Rows are points. Each copy is the shape, with its points in the same order, turned, moved and blurred by noise. Some copies are also mirrored. Which?

Shape:
[[-4.1  3.1]
 [-1.5  4.8]
 [-1.1  5.4]
 [ 0.0  1.1]
 [ 0.4 -7.9]]
Copy 1:
[[ 4.2 -0.3]
 [ 4.2  3.2]
 [ 4.8  3.5]
 [ 0.7  1.4]
 [-6.9 -2.8]]
Copy 1 is: mirrored
Copy 2:
[[-5.1  2.9]
 [-1.8  4.3]
 [-1.8  4.5]
 [-1.6 -0.2]
 [-3.7 -8.7]]
Copy 2 is: only turned
Copy 3 (5 x 2):
[[-1.4  2.7]
 [-3.6  1.2]
 [-5.1  0.9]
 [ 0.0 -1.3]
 [ 7.6 -2.8]]
Copy 3 is: mirrored

Shape, 8 rows:
[[ 4.6 -3.8  8.8  4.7]
 [ 2.9  3.3  1.6  3.1]
 [-5.9  4.1  4.3 -5.2]
 [ 1.8  1.3 -0.4 -1.7]
 [ 3.6 -2.0 -0.4 -0.5]
 [-0.1 -0.4  1.1  3.0]
 [ 2.1 -6.0  0.5 -6.1]
 [ 2.6  0.6  5.2  3.4]]
Copy 1:
[[-9.2  2.9  3.7 -6.2]
 [-0.5  4.7  1.9 -1.0]
 [-0.4 -4.9  8.3  5.2]
 [ 1.5 -0.5  2.2 -0.5]
 [-0.9 -0.9 -0.6 -3.4]
 [-3.9  1.8  0.4 -0.2]
 [-1.1 -7.8 -0.2 -5.0]
 [-4.7  2.8  4.2 -2.7]]
Copy 1 is: mirrored
Copy 2:
[[-2.2 -7.4  9.0 -1.8]
 [ 2.7 -0.8  4.3  4.0]
 [ 0.7  8.3  2.9 -4.8]
 [ 5.3  0.5  1.5 -1.4]
 [ 4.9 -3.7  1.1 -1.4]
 [ 0.0 -1.2  1.4  0.5]
 [ 5.3 -3.1 -0.4 -8.6]
 [ 0.0 -2.4  6.1  0.1]]
Copy 2 is: only turned
Copy 3, 8 rows:
[[-0.1 -9.2  1.7  6.8]
 [ 3.4  0.2 -0.8  4.3]
 [-7.3  3.8 -2.4 -2.0]
 [ 2.2 -0.7 -1.1 -0.9]
 [ 3.5 -3.6  1.1 -1.2]
 [ 0.9 -0.8  3.3  2.4]
 [ 0.5 -6.3 -0.1 -6.5]
 [ 0.3 -3.3 -0.1  5.7]]
Copy 3 is: mirrored

Shape (11 x 8):
[[-7.5 -0.8 -1.8 -0.5  0.0  2.6 -1.7  1.9]
 [-0.1  3.9 -7.0  1.0 -1.0 -0.4 -4.0  1.2]
 [-4.6  5.9  1.3 -0.5 -2.5 -2.0 -2.8 -1.3]
 [-4.3  0.6 -2.3 -3.6  2.5 -1.8 -2.4  3.2]
 [ 3.3 -4.6  4.9 -6.5  1.2  2.0  2.0 -4.3]
 [-8.2  5.6  1.9 -1.5 10.2  2.9  8.9 -2.1]
 [-5.5  3.5 -5.2 -2.9 -2.1 -2.6  0.4  5.4]
 [-3.0  0.7 -0.7  1.6 -1.5 -1.1 -1.9  2.1]
 [ 3.2 -2.2  6.0 -1.4  0.3  2.0  3.9  0.2]
 [ 1.9 -5.2  4.1 -0.9  1.2 -2.9  4.5 -5.6]
 [ 5.0 -6.1  7.7 -2.5  3.9 -1.8  0.2 -1.2]]
Copy 1:
[[-3.6  6.2  1.0 -0.4  0.1  3.7 -2.4  3.4]
 [ 0.1  6.3 -3.6 -1.0  2.8  0.5 -2.9 -5.7]
 [-4.5  5.1  4.9  0.5 -1.4 -1.2 -0.1 -4.8]
 [-1.1  5.8 -0.7 -2.9  1.9 -0.8  1.7  1.8]
 [ 0.5 -5.0 -0.2 -2.9 -7.3 -1.7  0.9  3.3]
 [-0.8 -1.0  7.6 -4.1  2.2 10.8  6.6  0.7]
 [-3.1  7.6 -3.2  3.0  2.1  1.5  2.6 -0.9]
 [-2.8  3.6 -0.3  2.2  2.1 -0.7 -3.4 -1.4]
 [ 2.5 -5.9  2.8  2.9 -2.0 -1.5 -0.2  2.6]
 [-3.9 -9.3 -0.1 -1.6 -2.4 -2.3  0.0  1.2]
 [ 1.2 -7.6  1.6 -2.6 -1.3 -6.4  0.1  5.1]]
Copy 1 is: only turned
Copy 2:
[[-7.8 -1.9 -5.8 -1.5  2.8 -2.0  1.3  1.9]
 [ 0.6 -1.3 -6.8  0.9  3.5  1.8 -4.4  3.6]
 [-4.3  2.4 -5.5 -1.9  4.1 -4.7 -6.5 -1.0]
 [-2.6 -0.9 -5.3 -5.9  3.7 -0.9  0.5  1.8]
 [-6.4  1.5  2.9 -5.2 -1.8  4.6 -0.5 -7.4]
 [-3.8 10.6 -6.1 -1.0  2.5 -4.7  9.4 -4.3]
 [-2.2  0.8 -7.0 -4.7  0.5 -2.9 -1.7  7.1]
 [-3.0 -2.2 -2.9 -0.8  2.1 -3.0 -2.6  1.5]
 [-4.8  2.5  5.5 -1.8 -1.3  0.3 -0.2 -3.5]
 [-2.6 -0.3  1.7 -2.8 -5.0 -0.8 -0.2 -9.0]
 [-2.2 -1.7  7.0 -5.8  0.6  1.3  0.1 -8.0]]
Copy 2 is: only turned
